Each row is a point. To make a cloud, some directions were put in groups of two or more. Within a group, all points are equally far from the middle, so they leave a hole (a ring in 2 directions, a hollow ball in 3). The other directions are filled evenly. Then the cloud was stretched, turned, moved and blurred a little. How many holes are there, and how many directions does each take, smallest first?

Cloud (19 x 3)
[[ 11  18  48]
 [ 11 -19 -40]
 [ 33  51 -25]
 [ 18   6  40]
 [-41  10  43]
 [-12  41 -57]
 [ 13 -17 -32]
 [-13 -31  -2]
 [ 13 -34  13]
 [-33  28  46]
 [ 25 -12 -41]
 [ 28 -64  -4]
 [ 58  51  -6]
 [ 18 -43 -12]
 [ -3  33  70]
 [ -4  55 -49]
 [ -8 -32   6]
 [  0  72  62]
 [-28  46 -15]]
Holes: 0

Cloud (19 x 3)
[[ 21  39  16]
 [  3 -36 -43]
 [-32 -20 -40]
 [ 53 -11  40]
 [-46  14 -34]
 [ -6  39  23]
 [-31  25 -44]
 [-43  23  27]
 [-15   7 -57]
 [ 42 -35 -35]
 [ 56 -39 -13]
 [-17 -53 -11]
 [ 50   9  31]
 [ 59   7 -30]
 [ 58  15   9]
 [-13 -57  38]
 [-18 -34 -38]
 [-33  33  22]
 [ 28 -36  58]]
Holes: 1 (3)

Cloud (27 x 4)
[[  1  24 -38  55]
 [ 28 -80  23  32]
 [-55  11  36  56]
 [-50  39   8 -32]
 [-42 -45 -16  47]
 [-18 -52  -1  -8]
 [ 59  18   2  43]
 [-12  85   6   7]
 [-35  37 -11 -11]
 [  7 -13  48  29]
 [-17  54   4 -17]
 [ 27 -18 -47 -16]
 [ 14  40  29  -7]
 [  0   6 -51 -13]
 [-27 -24 -24  43]
 [  4  -2 -27  49]
 [ 30  25 -32  -5]
 [  4 -21  72 -30]
 [ 50 -12  16  42]
 [  0 -11  57 -36]
 [ 19  34 -49  40]
 [ 44  10  -6  29]
 [  8 -10  74 -24]
 [ -2  13  35  60]
 [-29 -23  77 -49]
 [-31 -11  17  43]
 [-18  13  20  57]]
Holes: 0
